Each row is a point. A path goes straight from each point to the next, and from the last back to the first. The post is the endless flat space through its rows: a point in 2 columns, a line in 3, a plane in 4, and so on, so that a path can go around it. How many times does the path go around the post? Going back the other way cancels.

Post (1 x 2):
[[ 0.2 -0.7]]
Path (14 x 2):
[[-1.7 -6.4]
 [ 3.2 -2.6]
 [ 4.2 -1.2]
 [ 2.1 -2.6]
 [-5.3 -4.9]
 [-2.4  0.0]
 [-0.6  4.6]
 [ 4.3  2.9]
 [ 2.4 -1.2]
 [ 5.3 -3.9]
 [ 5.3  1.8]
 [ 1.1  5.5]
 [-3.4  3.2]
 [-6.6 -3.7]]
Times around: 0

Post (7 x 8):
[[-1.9 -0.5  3.1  0.0 -2.8 -1.3 -1.6 -5.0]
 [-0.2 -2.8  0.8 -2.6  5.3 -5.1  0.6  4.3]
 [-0.6 -0.7 -7.8  1.3 -3.4 -7.8 -0.8  1.5]
 [ 3.6  0.9  4.0 -6.5  7.4 -1.7 -5.2  5.7]
 [-5.4  1.9 -4.1  4.7  2.3 -4.9 -0.2 -9.8]
 [ 2.4 -1.0 -6.7 -3.9 -1.9 -0.2  1.1  4.0]
 [-0.2 -1.9  2.2  1.0  1.1  0.1 -3.9  4.5]]
Path (13 x 8):
[[-2.6 -4.0  3.2 -1.5  0.6 -6.6 -3.4 -3.4]
 [-1.6 -3.2  6.0 -7.8 -1.1 -4.5  1.5 -2.4]
 [ 0.2  2.0 -0.9 -4.2  1.1  1.7  0.2  6.0]
 [-1.6 -0.1 -4.0  6.0 -1.7 -0.9  0.1  3.3]
 [ 2.9  0.4 -3.5  4.8  0.8  2.7  1.0  2.7]
 [ 2.7 -4.5 -3.5 -0.3 -1.5 -4.6  2.5 -3.3]
 [-1.5 -1.7  2.9 -3.4  6.5 -3.7 -1.6 -5.0]
 [-1.4  0.0  2.9 -6.7  4.9 -6.2 -3.2 -0.5]
 [-5.7  0.8 -2.8 -3.0 -1.9 -9.1  4.0 -0.5]
 [-1.5  3.2  1.5 -3.4  2.0 -5.5 -5.9 -0.1]
 [ 1.7  2.6 -2.0 -5.2 -0.3 -2.1 -0.3  4.9]
 [ 0.1  1.5  1.4  1.4  4.4 -7.0 -2.3 -1.0]
 [ 6.2 -3.6 -5.0 -2.5  5.7  3.5 -2.2  1.8]]
Times around: 2

Post (13 x 14):
[[  3.7   0.5   1.5   7.6  -0.7   6.8   1.5   8.7  -1.9  -0.6   0.7   1.8
   -5.2   6.1]
 [ -5.9   1.3  -1.6   4.6   4.7  -0.6  -3.1  -8.4  -0.7  -7.2   2.9   1.3
   -2.4   0.6]
 [  5.4  -1.9   3.2  -5.1   0.8  -2.9  -1.5   2.4   4.6  -5.3   1.3  -2.4
    4.2  -2.6]
 [ -4.3   4.2  -6.0  -3.8  -1.2   3.7  -1.0  -4.4   3.2   0.6   3.5  -6.4
    1.9  -0.9]
 [ -1.9   2.7  -1.8   4.9   5.7  -2.2   0.0   1.4   2.0   1.3   2.6  -6.7
   -3.9  -8.2]
 [  2.1  -6.8   0.9 -10.3   7.8  -9.9  -7.6  -4.4  -5.1  -2.6   5.7  -0.5
    0.2   2.9]
 [ -0.1   0.8   3.2  -2.9  -3.6  -5.8   3.7   5.4  -4.5  -1.0  -3.2   1.3
   -4.8  -0.9]
 [ -1.8   2.2  -0.2   2.9   1.7  -1.9  -1.7  -4.9   4.1   2.2   3.7  -1.3
    2.0   5.0]
 [  0.9  -2.5   1.1   4.5  -4.4   2.7  -4.9   2.9 -11.8   1.7  -1.8  -6.3
    1.4   6.3]
 [ -1.1   1.4  -3.6   0.6  -1.2   0.7   0.4  -0.5  -0.3   2.2  -5.3  -5.6
   -2.8   6.4]
 [  1.2   0.8   6.7   3.2   2.3   1.5  -1.2   3.3  -1.5  -1.4   2.3  -4.8
   -8.0   1.4]
 [ -5.5   2.4   5.1  -5.5   5.8  -2.2  -1.7  -2.2   2.0  -5.4  -2.0   7.8
    0.0  -4.5]
 [ -5.8  -2.1   4.1   0.6   3.5   2.5   6.4  -2.3  -1.3  -4.3   0.3   4.8
   -0.3   2.6]]
Path (19 x 14):
[[ 0.3  3.9  6.8  6.2  0.1  3.4  3.8  2.2 -1.8  4.2 -2.7 -2.6  0.9  3.7]
 [-1.7  2.5  0.7 -3.5  1.4 -0.3  6.1 -2.5  0.5  3.0  1.1  0.0 -7.7  2.7]
 [-3.4  0.3 -2.9 -4.2  1.9 -1.7 -6.2 -3.7 -1.6  3.0 -1.0 -5.5 -6.5  1.0]
 [ 6.2 -1.9 -1.3  2.8  2.4 -2.4 -1.8  5.9  1.4 -0.9  2.4  1.0 -2.9 -7.2]
 [-7.5 -0.1 -0.5  2.8 -3.8 -2.4 -4.0 -5.7  0.1  0.6  1.0 -0.2  0.7  0.1]
 [-1.9 -2.0 -1.6  1.8  4.5 -5.4 -3.3  0.5 -4.1 -2.1  5.6  3.4 -2.9  3.4]
 [ 1.2  4.3 -0.3 -2.3 -0.3 -0.2  0.3  3.9 -1.6 -1.3  3.5 -2.8 -3.4 -0.3]
 [ 2.6 -2.0 -0.7 -1.4  9.1 -1.0  3.5 -0.2  0.6 -3.4  0.6 -0.6 -2.1 -1.1]
 [ 2.1 -4.7  4.0  1.2  3.2  0.2 -0.6 -0.8 -2.9 -3.9  2.2 -2.8 -2.5 -1.3]
 [-3.3 -1.6  0.4 -0.5 -1.4 -4.4 -1.1 -5.0  3.9 -7.4  6.7  2.6 -2.9 -5.0]
 [-2.8 -0.4  0.3 -0.2  0.7 -5.8 -4.9  2.6 -1.7 -1.4  1.6 -2.9 -6.1  5.8]
 [ 0.4 -1.0 -1.4  1.0  3.5 -3.3 -7.4  5.6 -6.1 -0.4 -1.7 -4.0  0.4  0.8]
 [-3.2  1.6  5.9  3.9 -2.7 -1.9 -4.6  4.0 -3.2 -0.1  1.8 -6.7 -1.1  4.5]
 [-2.5 -1.3  4.5  0.1  5.2 -4.0 -0.6  1.2 -3.1 -5.5  1.2  2.1  7.9  3.5]
 [ 4.2  3.3  1.3  1.1  2.3 -0.2 -0.4  0.4  2.2 -2.5 -0.3  4.3 -0.8  2.2]
 [-0.1  6.8  5.6  2.2  0.1  0.9 -5.8 -3.5 -1.2  1.2  1.7  0.3 -7.0 -1.6]
 [-3.3  2.7 -2.0 -2.2 -4.9 -0.1 -0.8 -3.7  4.6 -2.4 -0.9 -4.7 -1.0  0.3]
 [-7.4  3.6  4.3  0.5  0.9  1.5 -4.7 -2.0  2.1 -1.9  6.5  3.4 -0.1  1.0]
 [ 0.7  6.3  2.3 -1.1 -4.8  3.9 -2.6  4.5  1.7 -2.5 -2.4 -7.2 -1.7  1.2]]
Times around: 3

Post (17 x 18):
[[ -0.9   3.8  -4.2  -3.5  -4.0  -9.1  -4.2   2.3  -3.5   0.9  -0.9   0.5
    4.0  -2.3   0.3  -2.6   3.1  -2.8]
 [ -2.7   2.7  -3.3   1.2   3.0  -3.0   2.5  -4.4  -0.8   1.7  -1.3   5.8
    4.0   1.5   3.6   0.9  -0.9   2.6]
 [ -1.1   0.8  -3.2  -1.0   1.9  -2.6  -0.5   2.5  -3.2  -2.0  -0.7  -4.0
    2.3   0.5   4.0   2.4   5.2   7.1]
 [ -2.4  -0.9  -2.0   5.9  -4.9   0.3   3.1  -0.2   5.6  -3.7   3.0  -5.3
    2.2   2.8   2.4   0.7  -5.6   0.9]
 [  0.7   5.7  -3.2   0.0  -6.3  -4.8   5.6  -2.7   4.5   0.2   5.1   3.1
   -0.4  -0.1   4.9   8.3   7.8   4.7]
 [ -1.8   3.1   7.7  -1.3  -0.9  -1.8   0.8   0.8  -3.3  -4.9   1.0   1.3
   -1.9  -3.0   0.2  -2.9  -2.4   0.5]
 [  1.9   3.1  -3.8   0.9   5.1  -0.7   3.7   0.0  -2.3   3.9  -6.1  -5.1
   -2.8  -5.0  -0.8   1.4   1.6  -0.4]
 [ -3.4  -0.7  -2.5   3.4  -0.3  -1.3   2.5   0.0   0.4   1.4  -3.1  -2.6
   -6.1  -1.2  -0.9  -1.0  -0.3   7.5]
 [  3.5   1.0   0.2  -2.4  -1.1   3.4  -5.0   0.6   3.4   3.3   3.4  -4.5
   -2.0   0.5  -4.3  -0.9  -2.1   2.4]
 [  2.1   5.9   4.8   1.4   1.8   6.2   4.7   3.7   3.6  -5.3  -3.8   3.2
   -3.3   3.9   1.4  -1.5  -1.9   4.1]
 [ -5.1   3.1  -3.3  -4.7   1.0   2.6  -1.9   0.1   3.5  -0.6   3.6  -0.7
   -3.2  -1.6   0.0   4.8   0.8   1.5]
 [  4.5  -0.4   1.4  -5.0  -1.1   0.6   2.3  -0.4   0.0   1.8   4.6  -1.7
    0.3   3.1   4.2  -1.1   9.5   2.4]
 [ -0.9  -2.2   4.4  -1.9  -4.4   3.5  -5.2  -1.8   8.3  -7.3  -0.8   3.2
   -1.7   0.9  -0.8  -0.7  -1.8   4.3]
 [  1.5   0.4  -5.0   1.3   3.5  -3.9   0.5   3.6  -0.1   2.0  -5.1  -2.6
   -4.7   0.0   3.8   2.0  -4.5   2.9]
 [  0.3   9.2  -0.5  -1.9  -1.8   0.7   1.7   0.2 -11.4  -2.8  -4.7   3.0
   -3.1  -0.4   5.9  -1.5  -1.0   0.7]
 [  0.0   4.2  -1.8  -2.0  -1.7  -8.8   2.1  -2.8   3.4   1.1  -5.6  -4.9
    0.4   1.3  -1.2   0.4  -1.1   0.9]
 [  6.4   0.9   3.8   2.8  -5.0  -1.7   1.1   2.6  -2.9  -0.3   4.4  -1.5
   -3.1   7.0  -2.8   0.1   5.0  -2.3]]
Path (28 x 18):
[[-3.4  8.9 -1.1  2.5 -2.8 -4.8  6.8 -2.3 -1.2 -0.4  3.0 -1.5  2.7  6.9
   6.6  2.0 -1.1  0.9]
 [-1.7  2.6 -6.7  1.4 -3.1 -1.4 -0.8 -3.8 -1.4  0.5 -8.1  2.2 -0.3  5.1
   2.0  6.4  1.1  4.2]
 [-1.7  4.1  1.0 -2.8 -1.1 -0.9 -1.7 -0.8 -1.5 -0.2 -1.3  5.9  0.8  3.9
  -1.7  0.4 -7.0  2.1]
 [-3.2  4.1 -3.1  5.4 -8.1 -3.2  6.4 -1.0 -0.3 -6.8 -5.0 -2.1 -0.8 -1.4
  -4.7 -6.1  3.9  5.4]
 [ 1.1  9.6 -1.4  2.3 -5.0  5.3 -5.8  4.8 -0.2 -8.3  2.1  1.2  0.3 -5.3
  -1.6  3.9  0.9  1.6]
 [ 4.8  4.8  0.2  3.5 -0.7  1.5  1.5  3.2 -3.6 -2.0 -2.9 -1.4 -4.8 -0.5
   9.3 -2.6 -1.8 -2.1]
 [-1.2  4.8  4.1 -4.6  4.7  5.5  2.7  2.3  1.4 -6.4 -4.7  3.7 -4.7  2.9
   6.2  4.2  3.7  6.1]
 [-1.8  1.1 -4.7 -3.0 -1.7 -2.6 -3.2  3.2 -0.9 -2.1 -4.4  1.6  7.9  3.2
   3.9  1.1  4.2  0.9]
 [ 0.5  2.8  1.7 -3.5 -6.3 -2.9  2.2 -2.8 -1.6 -2.8  1.8 -1.4 -4.6  0.7
   3.3  0.5 -3.7  4.9]
 [ 5.4 -0.6 -1.3 -0.2 -1.2  4.7 -2.6 -4.7  0.4 -2.6 -3.2 -2.6  3.5 -7.0
   2.9 -5.6 -2.8  8.3]
 [-4.8  6.1  5.6  2.7 -2.7 -0.4  4.7 -1.2  5.1 -2.1  4.7 -2.0 -3.5 -4.7
  -4.2 -1.3 -4.7 -2.0]
 [ 2.2  9.4  1.9  0.9 -4.4 -2.2 -2.6  5.3 -0.1 -2.3 -4.4 -6.6  2.7  2.2
  -5.4 -1.6  2.6  1.8]
 [ 1.0 -0.8  0.7 -0.5 -4.6  4.2 -1.2  6.9  5.8 -5.9  3.4  5.0 -4.7 -1.3
   5.5  6.3  6.3  1.7]
 [ 1.4  4.9 -0.2 -2.5 -3.7 -1.1  8.1 -1.5  4.1 -0.6 -3.3  1.1  1.4 -0.7
   4.9  4.5  0.5  5.0]
 [-1.8  4.1  3.7 -3.6 -1.7 -1.6  3.7  0.7 -0.8 -1.8  4.6 -2.4 -1.5 -4.6
   2.2 -1.3 -6.7  1.8]
 [-0.4  0.3  0.0 -0.1  5.7 -9.9  4.2  4.7  1.6  1.6 -0.3 -0.6  1.9 -2.5
   1.8 -3.4 -1.8 -2.7]
 [ 6.3  3.5  3.0  4.4 -8.5  3.0 -2.2 -4.2 -4.1 -1.6  1.7 -2.3  1.0  0.7
   3.3 -5.5 -0.7  0.6]
 [-1.2  5.4  0.8  2.2 -2.8 -6.0 -1.6 -0.3  1.2  1.3  0.3 -0.8  2.1  9.6
  -1.2  3.2  0.3  7.1]
 [-3.0 -1.3  1.1 -4.8 -3.0 -1.2 -5.6  1.8  3.7 -2.0  4.9  4.8  3.8  3.7
   0.9  7.1  6.3  6.1]
 [ 2.0  0.0 -1.7 -6.3 -1.3  4.3 -5.0 -3.9  2.9 -1.0  0.8 -0.7 -0.6  0.3
   3.1  2.6 -5.0  4.3]
 [-0.3  1.4 -2.6 -0.8  0.4 -8.9  0.4  5.2  4.9 -6.2 -0.8 -3.0 -0.8 -3.6
  -3.1  3.0 -0.1  2.9]
 [ 2.7  4.8 -5.2 -0.1  0.9 -2.4 -3.2  2.5 -2.8 -1.2 -2.4 -2.4 -0.4 -4.9
  -2.0  3.6  6.6 -1.8]
 [ 2.5  5.8  8.4  3.0 -0.4 -0.4 -4.5  2.8 -2.4 -4.3 -1.2  1.5  1.8  0.3
  -2.4 -5.5 -0.9  6.7]
 [-7.4  3.0  2.0  1.2 -2.8  5.4  3.4  1.4  4.4  0.4  3.1 -2.3 -4.1 -0.8
  -3.1  2.3  2.8 -1.2]
 [-5.1  3.4 -7.1 -4.1 -5.5  0.6  1.3  3.0 -3.1  0.3 -2.0  3.4 -1.5 -3.4
   0.8  0.9  1.2  0.8]
 [ 4.0  0.8 -5.2 -5.7  5.3  5.3 -0.6  2.5  5.0  2.3  1.7  4.2 -0.9 -2.8
  -1.2  4.8  6.4  6.1]
 [ 1.2 -2.1  4.6 -0.1  0.8 -7.2  3.7  4.6  2.5 -3.8  1.9 -6.1 -4.8  6.4
  -3.0 -7.5 -0.2  1.9]
 [-1.0  8.9  1.5  1.4  7.7 -2.5  4.0  4.1 -5.1 -1.9 -1.3  2.0 -0.4  2.4
   4.5 -2.5  1.2  1.2]]
Times around: 5
